Each row is a point. The last column is the point's height on a tilted bowl or saddle (a function of degree 2), plus a little noise. Along how many of its main directions does it bend up, bend down or stay straight?

Points (18 x 4):
-2, 76, 39, -27
11, 5, -41, -13
77, -36, 26, -95
35, 12, -45, -23
-33, -13, 48, 2
47, -12, 57, -62
19, 6, 28, -10
6, 33, -71, -29
44, -28, -69, -68
-57, 25, -27, -10
-33, 1, -24, -2
-4, -71, -56, -77
-76, 70, 15, -23
-62, -35, -10, -25
-8, 66, -30, -13
-21, -60, -20, -37
18, -13, -19, -14
-13, 28, 15, 7
Directions: 0 up, 3 down, 0 straight

Points (27 x 5):
-17, -6, 66, -55, 51
60, -40, -48, 39, -7
-2, -67, -52, -22, -40
-28, 25, 13, 23, 26
-75, 12, 28, -11, 74
3, 18, -12, 8, 14
-98, 18, 25, 25, 79
-94, -6, -17, 10, 50
-33, -46, -2, 36, 28
2, 68, 27, -29, 38
50, -67, -20, -24, -46
-78, -23, 40, -24, 94
-42, 13, -5, 87, -13
43, 18, 0, 31, 12
30, 18, -2, 20, 14
58, -61, 52, -22, -12
20, 28, 38, 40, 19
-6, 3, -33, -35, 2
14, 43, -9, 43, 2
-32, -61, -34, -75, -58
-65, -55, 0, 9, 52
46, 24, -2, -57, 11
15, -69, 22, -34, -19
16, 5, -48, 7, 5
-55, 5, -27, 8, 21
-48, 4, -56, 51, -8
-36, -95, 29, 8, 52
Directions: 1 up, 1 down, 2 straight

Points (21 x 5):
22, 16, -20, 22, -6
-14, -81, -58, -35, -70
25, -34, -70, 60, -57
-87, -13, 5, 37, -7
16, -91, -58, 52, -100
-13, -16, -8, -38, -7
-8, -80, -6, -4, -49
45, -74, 10, 15, -63
-6, -40, -37, -7, -22
-32, 37, 34, -49, -12
-5, 31, -37, -21, -2
34, -19, -15, 57, -35
13, 42, -26, -85, -15
7, 18, -19, -17, 2
53, -3, -80, 38, -34
82, -3, 40, 38, -54
-18, 15, 32, -47, -7
49, -30, -61, -15, -23
49, 6, -15, 45, -23
38, -18, -16, 11, -14
12, -26, 47, 56, -43
Directions: 0 up, 3 down, 1 straight

Points (43 x 7):
-17, -9, 25, 32, 36, 25, -12
-7, -1, 15, -3, -24, 3, -12
-6, -14, 60, 10, 29, 59, -26
109, 60, 33, 56, -13, 39, 39
-52, 76, 14, 4, -79, -28, -29
12, -24, -17, 79, 9, 5, 29
3, 44, -47, 33, -28, 81, 53
-16, -38, 6, 11, 6, 66, 8
61, 18, 0, -27, -2, -89, 32
-16, 82, -20, -27, 2, 2, -43
-60, 14, -50, -24, -53, -30, -54
-23, -23, 94, -14, 62, -33, -98
-48, 18, 11, -7, -18, 8, -44
28, -34, 15, 33, -32, -83, 22
-7, -13, 10, -8, -21, -22, -15
3, -31, 79, 80, -95, -3, -26
-58, 23, -31, -70, 24, 43, -54
-33, -8, 26, 28, 37, -15, -37
-18, -28, -45, -12, -79, 28, 20
-49, -29, -32, -11, 12, -33, -25
9, -56, 19, -81, -44, 4, -8
23, 33, -24, -54, 2, -18, -16
-7, -101, 14, 28, -20, 35, -22
-34, 52, -17, -10, 9, 74, -2
25, 7, 42, 52, 21, -48, -18
-94, -12, -61, -56, -30, -51, -109
-59, 99, 29, -33, 22, 12, -71
31, 54, 102, -29, -42, -21, -7
-59, -13, 47, 24, -10, -6, -79
-11, 10, 15, -1, -31, -23, -16
20, 3, -2, 12, -51, -17, 33
25, -58, 49, -12, 12, 5, -20
36, 35, -23, -55, -4, 1, -9
-52, 60, 17, -9, -26, 51, -31
12, 4, 42, 3, 18, 58, -6
50, 15, 79, -47, 72, 24, -63
-2, 55, -12, 23, 89, 16, 8
22, 6, 61, 37, 23, 72, -5
-8, 39, -63, 51, 14, -29, 38
46, -30, -37, 30, 88, 8, 68
-21, 63, -45, 4, 29, -35, -15
15, 24, 10, 32, -8, 19, 17
16, 52, -18, -29, 35, 37, -15
Directions: 2 up, 2 down, 2 straight
